Every row gives one point. Each copy is the shape, with its points in the same order, stretched, turned, moved and blurred by noise. Say if it was mirrored as well.

Shape, 7 rows:
[[-13  74]
 [-17  72]
 [ 90 -24]
 [ -1  -5]
 [ 21 -24]
 [ 38 -48]
 [ -2   5]]
Copy 1 (7 x 2):
[[-67 -13]
 [-73   0]
 [ 57 -75]
 [  8   1]
 [ 35 -18]
 [ 67 -16]
 [ -8  -2]]
Copy 1 is: mirrored
Copy 2:
[[-77  41]
 [-71  43]
 [-16 -97]
 [ -6   2]
 [  6 -25]
 [ 25 -55]
 [-14   7]]
Copy 2 is: mirrored
Copy 3, 7 rows:
[[  9  77]
 [  4  71]
 [ 86 -54]
 [  0  -8]
 [ 11 -32]
 [ 30 -68]
 [  7   2]]
Copy 3 is: only turned

Shape (8 x 3):
[[-13 -20 -58]
 [-26 -22  48]
 [ -5  41  -4]
 [-31 -35  40]
 [-58 -18 -32]
 [ 14  93 -82]
 [ 21  45 -55]
 [ 21 -35  42]]
Copy 1 (8 x 3):
[[-21 -15 -52]
 [ -2 -58  52]
 [  9  24  20]
 [-10 -62  40]
 [-57 -22 -12]
 [  6 103 -43]
 [ 13  52 -32]
 [ 45 -61  30]]
Copy 1 is: only turned
Copy 2:
[[ 76  13  32]
 [-36 -27  40]
 [ -2  47   3]
 [-11 -28  47]
 [ 45  14  79]
 [ 57 121 -36]
 [ 54  50 -23]
 [-16 -55   6]]
Copy 2 is: mirrored
Copy 3 (8 x 3):
[[ 46  34 -18]
 [ 29 -25  60]
 [-30 -16  16]
 [ 47 -19  58]
 [ 32  48  34]
 [-75  23 -53]
 [-26   6 -37]
 [ 41 -62  21]]
Copy 3 is: mirrored

Shape (6 x 3):
[[-46 -14 -56]
 [ 79  19  -2]
 [ 63 -23  11]
 [ -5 -12 -26]
 [-31  29   2]
 [-76  49 -60]]
Copy 1, 6 rows:
[[ 51  57 -39]
 [ 17 -64 -28]
 [ 47 -53  -3]
 [ 44  13 -24]
 [ -5  41  -8]
 [ -1  86 -66]]
Copy 1 is: mirrored
Copy 2:
[[ -77  -28  -28]
 [  62   -3  -33]
 [  56  -39   -6]
 [ -22  -25  -16]
 [ -39   34   -4]
 [-113   39  -46]]
Copy 2 is: only turned
Copy 3 (6 x 3):
[[  2 -64  13]
 [ 54  36 -71]
 [  2  43 -66]
 [  2 -19 -20]
 [ 32  -2  32]
 [ 46 -83  56]]
Copy 3 is: mirrored

Shape (7 x 4):
[[ 42   0  34 -30]
 [ 35  66 -59  19]
 [ -3   2  31  17]
 [-66 -51  78  20]
 [ -6 -35  32 -18]
 [ 51  22 -27  56]
 [ -1 -55  16 -27]]
Copy 1 (7 x 4):
[[   6   -5   77  -12]
 [  81   58  -27  -34]
 [ -25   14   30   23]
 [-121  -24   28   56]
 [ -39  -41   49    8]
 [  69   58    4   38]
 [ -24  -57   34   19]]
Copy 1 is: only turned
Copy 2 (7 x 4):
[[  5 -42  52  22]
 [ 59   7 -42  71]
 [ -5  20  32   2]
 [-77  47  58 -52]
 [-37 -16  36 -15]
 [ 78  17 -18   9]
 [-38 -32  24 -30]]
Copy 2 is: mirrored

Shape:
[[  61  -29   11   -2]
 [ -62   31  -39  -28]
 [ -18   -8    7   42]
 [ -11  -11   60   -1]
 [  -6 -119   36   72]
 [  -4  -14   42   43]
 [  26   10  -48  -65]]
Copy 1, 7 rows:
[[  -2   44  -44  -47]
 [  43  -83    7    8]
 [ -38  -29  -43   16]
 [ -47   -4   17  -23]
 [-119  -23  -94  -65]
 [ -58   -3  -24    6]
 [  83   -2  -12  -49]]
Copy 1 is: mirrored
Copy 2, 7 rows:
[[ 16 -59  12  26]
 [-22  39 -10 -56]
 [-23  21  -4  33]
 [ 23  37  37  29]
 [-70   0  65  95]
 [ -1  26  16  57]
 [ 13 -61  -6 -65]]
Copy 2 is: only turned
Copy 3, 7 rows:
[[ 56  44 -14   8]
 [-38 -69 -19 -25]
 [-17  26  18  11]
 [ 24  30  63 -22]
 [ 39  55  74  93]
 [-11  49  51  -5]
 [ 51 -52 -62 -27]]
Copy 3 is: only turned

Shape:
[[ 40 -25  36  10  -9 -45]
 [-27  56 -43  -4 -11 -25]
 [-26  78 -33 -50  73  28]
 [ 29  20  16  34 -32  25]
 [ 13 -12 -10 -18 -16  59]
 [ 36 -47  18  51   4  -6]
 [ 43  19  51  27   9  -5]
 [ -2  14  -9 -37 -30  64]
 [ 87  30  12   4  -4   2]
 [-20  94  15 -27  35  -7]]
Copy 1, 10 rows:
[[ 63 -45  50 -15  14  25]
 [ -7  34 -36 -33  13 -61]
 [-53  40 -91 -19  35 -14]
 [  3  43  40 -22  11  11]
 [ -7  41  -1  -3 -31  27]
 [ 29 -24  73  26  17  26]
 [ 20  -4  44 -24  43  34]
 [-18  59 -23 -31 -40  16]
 [ 54  28  28  -7  47  40]
 [-33  25 -55 -65  45 -18]]
Copy 1 is: only turned
Copy 2:
[[-51  28  44  -7   7 -45]
 [ -6 -34 -71  24  41   9]
 [-13 -13 -68   8  62 108]
 [ 31  29  -8  47  11 -45]
 [ 51  -3  11  -5  26  10]
 [-16  25  49  13 -38 -38]
 [-29  66  27  48  14 -37]
 [ 64  -8 -12  11  53   7]
 [-19  92 -26   3  15 -30]
 [-26   1 -52  45  75  41]]
Copy 2 is: mirrored
Copy 3 (10 x 6):
[[ 11  -1  66   9  -1 -76]
 [ 24 -10 -72  60  61 -45]
 [ 29  55 -66  73 121  37]
 [-10  -7   6  62 -30  -4]
 [-45  11 -25   9  -3  29]
 [-39 -32  75  21  -1 -38]
 [ 23  20  57  62  -8 -18]
 [-23  22 -55   5   2  38]
 [-18  57  18  73 -27 -46]
 [ 76  45 -46  87  72   3]]
Copy 3 is: mirrored

Shape (11 x 6):
[[-43  51 -18  -6 -53  -5]
 [ -2  27  48 -49 -23  57]
 [ 76 -98 -10  39  -4  42]
 [ -8 -22 -97  24 -20  53]
 [ 56  15  40 -18  10  24]
 [  5  10  44 -35  61 -39]
 [ 26 -17 -22 -39   5 -29]
 [-31 -43 -24  12 -55 -36]
 [ -5 -53  24 -64   4  37]
 [ 30  12  35  -8 -46 -22]
 [ 20 -67 -20  24   1 -33]]
Copy 1:
[[   7   75  -34   17  -31   -5]
 [ -37   26  -15   -2  -56   74]
 [   4 -114  -11   58  -33  -20]
 [  70  -15  -70   44    0    6]
 [ -72  -17  -14    8  -19   26]
 [ -54    4   16  -65   18   -5]
 [ -19  -13  -41  -39  -24  -29]
 [  41    4   -5   16  -51  -61]
 [   4  -31   -9  -39  -56   44]
 [ -55   16  -13   15  -53  -26]
 [  17  -55   -3    5  -15  -61]]
Copy 1 is: mirrored
Copy 2, 11 rows:
[[-38  23  -1  -3 -60 -60]
 [-56  49  60 -55 -38  25]
 [ 79 -57 -11 -67 -39  72]
 [ 20 -11 -97 -72 -43 -34]
 [ 21  42  51 -30 -14  41]
 [ -1  46  28  48  44  46]
 [ 12  34 -32  23 -31  44]
 [-15 -54 -32  22 -63 -12]
 [-50   9   0 -36  -8  81]
 [  3  16  46  14 -68  11]
 [ 43 -50 -39  23 -24  39]]
Copy 2 is: mirrored
Copy 3:
[[-16  29  17 -13 -67   9]
 [ 43   7  64  12   4  60]
 [ 59 -56 -13 121  55 -22]
 [-40 -34 -35  49 -29  38]
 [ 75  23  20  34  28  26]
 [ 27  21  27 -57  62 -32]
 [ 33 -21   4 -22   6 -23]
 [ -8 -26  38  17 -36 -45]
 [ 39 -56  80   1  34  20]
 [ 62  20  35  29 -29 -22]
 [ 15 -32   0  31  22 -62]]
Copy 3 is: only turned
